Each row is a point. Examples show where two turns around zero, p and q, send a point. Write where each new point lands after one turn and then the other. Backwards means that the second turn is done in reverse. Each puzzle has new turns, and all numbers are rounded.

Turn p:
[-.13, .24] -> [.10, .25]
[-.04, -.43] -> [-.36, -.24]
[.17, .19] -> [.25, -.01]
Turn q:
[.39, -.21] -> [.41, .18]
[-.16, -.03] -> [-.07, -.14]
[-.23, .24] -> [-.33, -.03]
Where do these land?
p, then q: [-.32, -.01] -> [-.32, -.02]
q, then p: [-.32, .00] -> [-.32, -.01]
p, then q backwards: [.33, .12] -> [.04, -.35]
p, then q: [.31, -.11] -> [.31, -.10]

Turn p:
[-.14, .00] -> [-.14, .01]
[-.20, -.14] -> [-.21, -.12]
[.40, -.10] -> [.39, -.14]
[-.39, .05] -> [-.38, .09]
[.33, .19] -> [.35, .16]
Turn q:
[-.04, -.20] -> [.08, -.19]
[.28, .35] -> [.03, .45]
[-.25, -.15] -> [-.12, -.27]
Where do these land?
p, then q: [.03, .14] -> [-.04, .14]
p, then q: [-.09, -.54] -> [.19, -.51]
p, then q: [.05, .29] -> [-.10, .28]
q, then p: [.19, -.12] -> [.22, -.01]
p, then q: [-.19, .23] -> [-.28, .11]

Turn p:
[.20, .08, -.05] -> [.18, -.11, -.05]
[-.05, .08, -.17] -> [.06, .12, -.14]
[-.37, .01, .52] -> [-.27, .20, .54]
[.22, -.17, -.30] -> [.03, -.21, -.35]
Turn q:
[-.12, -.20, .05] -> [-.15, -.16, -.10]
[-.48, -.07, -.22] -> [-.13, .07, -.51]
[.41, -.02, .00] -> [.24, -.14, .30]
[.19, .29, .18] -> [.03, .22, .32]
Where do these land?
p, then q: [.00, .37, .06] -> [.10, .09, .35]
q, then p: [-.19, .28, -.25] -> [.37, .11, -.16]
q, then p: [.24, .13, .15] -> [.03, -.08, .30]
p, then q backwards: [-.04, -.33, -.23] -> [-.35, -.20, .01]
q, then p: [.32, -.34, .27] -> [-.43, -.22, .23]
q, then p backwards: [-.33, -.10, .00] -> [-.09, -.24, -.23]

Turn p:
[.02, .05, .30, .29] -> [.18, .18, .33, .07]
[-.24, .08, .32, -.06] -> [.01, .21, .18, -.31]
[.12, .12, -.33, -.10] -> [-.20, -.06, -.26, .19]
[.09, .06, .16, -.46] -> [.10, .21, -.36, -.26]
[.05, -.13, -.65, .19] -> [-.29, -.48, -.10, .39]
[-.03, -.18, .21, .14] -> [.21, -.05, .21, -.07]
Turn q:
[.29, -.03, -.12, -.25] -> [-.20, -.09, -.12, -.31]
[-.18, -.09, -.11, .36] -> [.37, .04, -.08, .18]
[.11, -.17, -.30, -.38] -> [-.28, -.13, -.39, -.17]
[-.09, -.30, .20, .07] -> [.09, -.31, .08, .18]
[.09, .49, .16, .31] -> [.18, .41, .39, -.11]
[.04, -.08, -.15, -.33] -> [-.28, -.08, -.23, -.08]
[-.27, .19, .32, .20] -> [.09, .15, .35, .31]
Where do these land?
q, then p backwards: [.27, -.13, -.17, .20] -> [.01, -.28, .18, -.22]
q, then p: [-.43, .14, -.10, .10] -> [-.15, .13, .23, .36]
p, then q: [.27, -.14, -.49, -.10] -> [.40, -.11, -.40, .06]
p, then q: [.29, .07, .17, -.15] -> [.05, .22, -.06, -.29]
p, then q backwards: [.23, -.26, .07, -.16] -> [.04, -.23, -.20, .24]
p, then q: [-.33, -.04, .30, .18] -> [-.32, -.12, .34, .05]
q, then p backwards: [-.30, .36, .23, -.07] -> [-.01, .41, .03, .33]

Turn p:
[.04, -.27, -.30, .29] -> [.30, -.26, .30, -.04]
[-.01, .26, .30, .13] -> [.05, .26, -.20, .26]
[.20, .00, -.19, .01] -> [.17, -.05, -.02, -.21]
[.09, -.16, .46, -.40] -> [-.43, .44, .10, -.12]
[-.07, .41, -.24, -.17] -> [-.04, -.21, -.46, -.08]
[-.25, -.24, -.04, .13] -> [-.05, -.19, .26, .18]
Turn q:
[-.17, .18, .18, -.19] -> [-.18, .10, .20, .21]
[-.15, .15, .02, -.14] -> [-.16, .15, .08, .11]
[-.12, .20, .16, .23] -> [.09, .03, -.08, .34]
[.56, -.34, .08, -.04] -> [.36, -.30, .23, -.40]
[.04, -.08, -.65, .19] -> [.05, .22, -.51, -.39]
[-.15, -.10, .21, -.05] -> [-.15, -.18, .09, .13]
Where do these land?
q, then p backwards: [-.03, .08, -.22, -.02] -> [.14, .10, .12, -.12]
p, then q: [.18, -.31, -.04, .44] -> [.40, -.18, .35, .08]
q, then p backwards: [.14, .36, .33, .11] -> [-.04, -.10, .18, .48]
p, then q: [-.03, .04, -.37, -.36] -> [-.42, -.10, .03, -.29]
p, then q backwards: [.15, .31, .14, -.06] -> [-.08, .13, -.30, .17]
q, then p backwards: [-.48, -.13, .15, -.22] -> [-.46, -.10, .12, -.29]
p, then q backwards: [.08, -.36, .01, .11] -> [.22, .07, .18, -.25]

Turn p:
[-.40, .22, -.21, .25, -.20, .52] -> [-.49, .32, -.01, .24, .02, .48]
[-.07, -.19, -.12, -.24, .08, -.22] -> [.06, -.26, -.24, -.18, .07, -.05]
[-.28, -.33, .24, -.28, .36, -.28] -> [.00, -.51, .04, -.31, .39, -.14]
[.03, -.19, .08, .05, -.17, -.05] -> [.15, -.14, .00, .19, .02, .04]
[.07, .47, .40, -.24, -.25, -.19] -> [.17, -.09, .45, -.27, -.45, .15]
[.11, .01, -.11, .14, .24, .16] -> [-.09, .26, -.05, .02, .14, -.17]
[.10, .01, -.19, .30, .26, -.12] -> [-.18, .10, -.11, .11, .00, -.39]
[.43, .01, -.09, .02, -.31, .19] -> [.36, .32, -.09, .20, -.19, .09]
Turn q:
[.13, .02, -.27, .43, -.05, -.15] -> [.05, -.18, -.06, -.08, -.07, -.50]
[-.52, .13, .30, .16, -.14, .35] -> [-.11, .22, -.17, .67, -.09, .08]
[.08, -.31, .16, -.31, .14, .22] -> [.25, -.08, .05, -.01, .08, .46]
[.60, .05, -.05, -.22, .40, -.03] -> [.27, -.01, .28, -.46, .46, .04]
[.05, .00, -.02, .19, .12, -.31] -> [-.17, -.24, .07, -.09, .09, -.21]
[-.24, .12, -.34, -.19, -.18, -.15] -> [-.25, .17, -.30, -.23, -.22, -.01]
[-.11, .00, .21, -.06, -.29, .08] -> [-.05, .13, .12, .20, -.25, .13]
Where do these land?
p, then q: [-.27, -.22, .24, -.16, -.12, .20] -> [.34, -.08, -.05, .19, .25, .18]
p, then q: [-.07, .02, .15, .16, .30, .17] -> [-.26, -.04, .02, .14, .28, .07]
q, then p backwards: [.22, .18, -.40, -.59, -.02, -.22] -> [-.05, .41, -.14, -.56, .30, .21]
p, then q: [-.03, -.09, -.11, .23, .14, -.19] -> [-.21, -.24, -.11, -.04, -.07, -.10]
q, then p backwards: [.11, -.33, .41, -.13, -.04, .21] -> [-.04, -.07, .36, -.03, -.45, .12]
p, then q: [.12, .45, -.20, .05, -.15, -.43] -> [-.20, .12, .08, -.08, -.63, .00]
q, then p backwards: [-.08, -.02, -.09, .43, -.11, .25] -> [.32, -.20, -.11, .24, -.08, -.22]

Turn p:
[-.29, .21, -.13, -.09, -.29, .15, -.17, .17] -> [-.11, .19, .39, .09, -.24, .10, -.20, .02]
[-.36, .19, .28, .31, .20, -.36, .25, -.01] -> [-.15, .32, -.32, -.31, .30, .13, -.30, -.23]
[.19, -.17, .30, .16, -.36, .05, -.34, -.04] -> [-.01, -.11, .29, -.29, -.09, -.47, .10, -.09]
[.22, .39, -.13, .13, .21, .05, .04, -.38] -> [.10, .05, -.39, -.21, -.25, .09, .02, .38]
[.24, .35, .15, .03, .04, .23, .03, .09] -> [.08, -.10, .07, -.34, -.17, .27, .11, .12]
[.14, -.33, .34, -.21, -.20, -.05, .22, -.21] -> [-.30, -.35, .04, -.05, .36, -.24, .13, .08]
[-.08, -.30, -.38, -.42, .27, -.42, .19, .34] -> [.21, -.23, -.14, .66, .31, .22, -.25, -.24]
[-.31, -.31, -.23, -.11, .16, .12, -.35, .21] -> [.00, .15, .11, .47, -.22, -.05, .11, -.39]
[.25, -.01, -.20, .20, -.04, .23, .13, -.16] -> [.19, .10, -.02, -.04, .00, -.05, .27, .34]
Turn q:
[.21, -.23, .27, -.30, .16, -.01, .33, -.15] -> [.28, .17, -.08, -.10, .51, .08, .14, -.05]
[-.20, .48, .11, .31, .05, .33, .07, .00] -> [-.26, .18, .46, -.03, -.22, .31, -.17, -.08]
[.19, .06, -.40, .08, -.01, -.25, -.08, .28] -> [-.01, .13, -.17, .11, -.31, -.34, .04, .30]
[-.13, -.16, -.21, .19, -.32, .26, -.05, -.47] -> [.03, -.20, -.04, -.09, -.32, .15, .27, -.51]
[-.16, -.26, -.44, .36, .27, .04, -.12, .16] -> [-.41, .05, -.27, .42, -.25, -.03, .23, .02]
[.08, -.27, .28, .02, .04, -.21, .22, .25] -> [.25, .08, -.24, .21, .25, .16, -.15, .20]
[.28, .19, .38, -.39, -.27, .19, -.23, .01] -> [.25, -.33, .31, -.45, .17, .05, -.02, .25]
[.04, .41, .26, -.21, -.02, -.21, -.30, -.18] -> [-.09, -.11, .13, -.49, .09, -.17, -.36, .04]
[-.31, -.22, -.26, -.07, .10, -.14, .16, .09] -> [-.03, .03, -.11, .42, .07, -.23, .02, -.18]
Where do these land?
p, then q: [-.04, -.06, .36, .07, .16, .39, .22, .07] -> [.08, .19, .33, .17, .30, .03, .10, -.29]
p, then q: [-.32, -.01, -.10, .07, .36, .20, .30, .24] -> [-.22, .27, .41, -.07, -.13, .22, .21, -.18]
q, then p: [.05, .23, -.28, .08, .22, .11, -.04, -.31] -> [-.39, .03, -.03, .00, .06, .12, -.31, .17]
q, then p: [.41, -.24, .00, -.22, .34, -.15, -.32, .03] -> [.20, -.01, -.09, .46, .19, .41, -.16, -.16]
q, then p: [.13, .11, -.27, .32, -.24, .27, .21, .27] -> [.04, .06, .44, -.41, .17, .01, .00, .22]
p, then q: [.14, .25, .33, -.06, .27, .08, -.04, .29] -> [.18, -.19, .15, -.11, .19, .03, .40, -.24]
p, then q backwards: [-.05, -.21, .07, .32, -.39, -.23, -.32, -.29] -> [.00, .35, -.35, -.37, .07, -.40, -.03, -.02]
q, then p: [-.23, .11, .11, -.20, -.11, -.35, .36, -.26] -> [.07, -.21, -.41, -.14, -.37, -.25, -.09, .10]
q, then p: [.06, -.21, .09, .05, -.20, -.26, -.33, -.32] -> [.03, -.13, .00, .54, -.05, -.20, .03, .16]
q, then p backwards: [-.13, .02, -.31, -.44, -.41, -.07, -.04, .28] -> [.40, -.32, -.22, -.10, -.31, -.11, -.37, -.01]

Turn p:
[-.12, -.42, .25, .00, -.15, -.06, -.08, -.19, -.05] -> [-.23, -.24, .30, .00, -.29, -.08, -.08, -.02, -.17]
[-.13, -.33, .02, .09, .05, .19, .39, .32, -.38] -> [-.24, -.19, -.21, .17, -.38, -.08, .32, .06, .39]
[-.34, .50, .01, -.25, .12, .12, .00, -.17, .04] -> [.04, .30, -.15, -.44, .22, -.27, .10, -.21, -.08]
[.59, -.28, -.37, -.12, -.21, -.46, -.14, -.10, .14] -> [.17, -.32, -.07, .35, .16, .28, -.39, .46, -.41]
[.03, .09, -.32, .20, .14, .12, .08, -.26, -.02] -> [-.04, .28, -.26, .14, -.03, .17, .04, -.15, -.19]
[.17, -.02, -.69, .30, -.11, -.38, .01, .28, -.12] -> [-.02, .25, -.39, .36, -.03, .28, -.33, .55, .12]
[-.02, .51, .05, -.03, .03, .20, -.11, -.27, -.22] -> [.20, .39, .00, -.29, .06, -.02, .33, -.07, -.21]
[-.11, .08, -.04, .01, -.01, .37, -.27, .30, .17] -> [.24, .04, .00, -.27, -.09, .18, -.14, -.22, .34]
[-.08, .31, .10, -.23, .11, .11, -.03, .04, .24] -> [.17, .03, -.02, -.25, .30, -.13, -.01, -.22, .07]
[.02, -.43, .63, -.02, .21, -.11, -.19, -.03, .08] -> [-.32, -.43, .59, -.04, .06, .07, .07, -.15, .02]
[-.02, -.02, .36, .05, -.19, -.09, .35, .08, .12] -> [.03, -.10, .22, .25, .02, -.41, .07, -.05, .14]
Turn q:
[-.16, -.03, -.35, -.27, -.17, .04, -.09, -.15, -.37] -> [-.20, .08, -.50, -.15, -.27, .09, -.11, .03, .07]
[.06, .27, .25, -.05, -.15, -.27, .00, .05, -.21] -> [.24, .36, -.03, .14, -.15, -.09, .13, .16, -.04]
[.17, .12, .35, -.06, .21, .05, -.05, -.43, .15] -> [.15, -.04, .21, .01, -.09, .23, .26, -.19, -.44]
[.23, -.04, -.13, -.20, .01, .35, -.17, .05, -.01] -> [-.04, -.10, .12, -.26, -.22, .19, -.29, -.01, .02]
[.29, .16, .13, .31, -.23, -.37, -.31, -.31, .15] -> [.49, .06, .01, .41, -.02, .37, .22, -.16, .12]
[.22, -.19, -.18, -.55, .11, .59, .57, .13, .08] -> [-.59, -.30, .31, -.54, -.18, .07, -.11, .49, -.16]
[.25, -.03, -.03, .28, .19, -.31, -.16, .59, .07] -> [.41, .05, .17, .14, .42, -.16, -.40, .19, .18]
[-.38, .20, .10, .23, -.39, .15, .15, .10, -.06] -> [-.30, .25, .08, .21, -.16, -.29, .18, -.14, .31]
[-.49, .15, -.21, .47, .03, -.20, .08, -.01, -.30] -> [-.27, .27, -.38, .44, .25, -.25, -.04, -.20, .08]
[-.27, -.06, -.11, -.09, .01, .10, .33, .07, .23] -> [-.36, -.08, .06, -.18, .19, -.13, .19, .06, .09]
[-.09, -.02, .11, -.02, .14, -.04, -.24, -.10, .43] -> [.20, -.11, .14, -.19, .22, .09, .18, -.32, .00]
[.18, -.53, .06, -.05, .24, -.10, -.12, .01, -.16] -> [.26, -.45, -.17, -.03, .00, -.13, -.21, .10, -.22]
Where do these land?
p, then q: [-.17, .41, .27, -.01, -.11, -.31, -.01, -.16, -.17] -> [.19, .44, .02, -.05, .15, -.22, .11, .25, -.22]
q, then p: [.02, .08, .00, .12, .60, -.08, .03, -.14, .19] -> [-.31, .01, -.05, -.15, .00, .26, .50, -.04, -.08]
p, then q: [-.09, -.08, -.12, -.34, .04, .16, .01, .26, -.08] -> [-.04, -.26, -.11, -.30, .08, .13, .01, .15, .18]
p, then q: [-.23, .07, -.09, .11, -.19, .04, -.28, .10, -.07] -> [.13, .22, .13, -.22, -.17, .08, .06, -.03, .18]
q, then p: [.06, .28, -.25, -.12, -.19, -.08, -.04, .20, -.47] -> [.38, .34, -.09, -.21, .09, .08, -.28, .14, .19]
q, then p backwards: [.18, -.13, -.06, .00, .05, -.08, -.09, .10, .48] -> [.24, .06, .25, -.16, .13, .02, -.24, .25, .14]
q, then p: [.07, -.35, .34, .05, -.18, -.05, -.06, -.55, -.03] -> [.00, -.14, -.08, .52, -.49, -.09, .07, .10, -.18]
p, then q: [-.12, .13, -.47, -.22, .28, -.05, .02, .10, -.11] -> [-.29, .08, -.20, -.34, .23, .17, -.26, .01, .11]
q, then p: [-.27, .05, .36, .15, .03, .35, .28, .01, .12] -> [-.37, .09, .29, .03, .00, -.44, .10, .07, -.08]
q, then p: [.59, .21, -.13, .08, -.50, .31, -.19, .10, .53] -> [.49, -.30, .50, -.01, -.07, -.11, -.03, -.69, .15]
q, then p: [.24, -.52, .48, -.02, .13, -.07, -.18, -.12, -.13] -> [-.01, -.37, .15, .35, -.27, .20, .09, .45, -.19]
q, then p: [-.29, -.15, -.34, .18, .04, -.13, .52, .10, -.27] -> [-.47, .29, -.23, -.04, .05, .07, -.32, .09, .39]
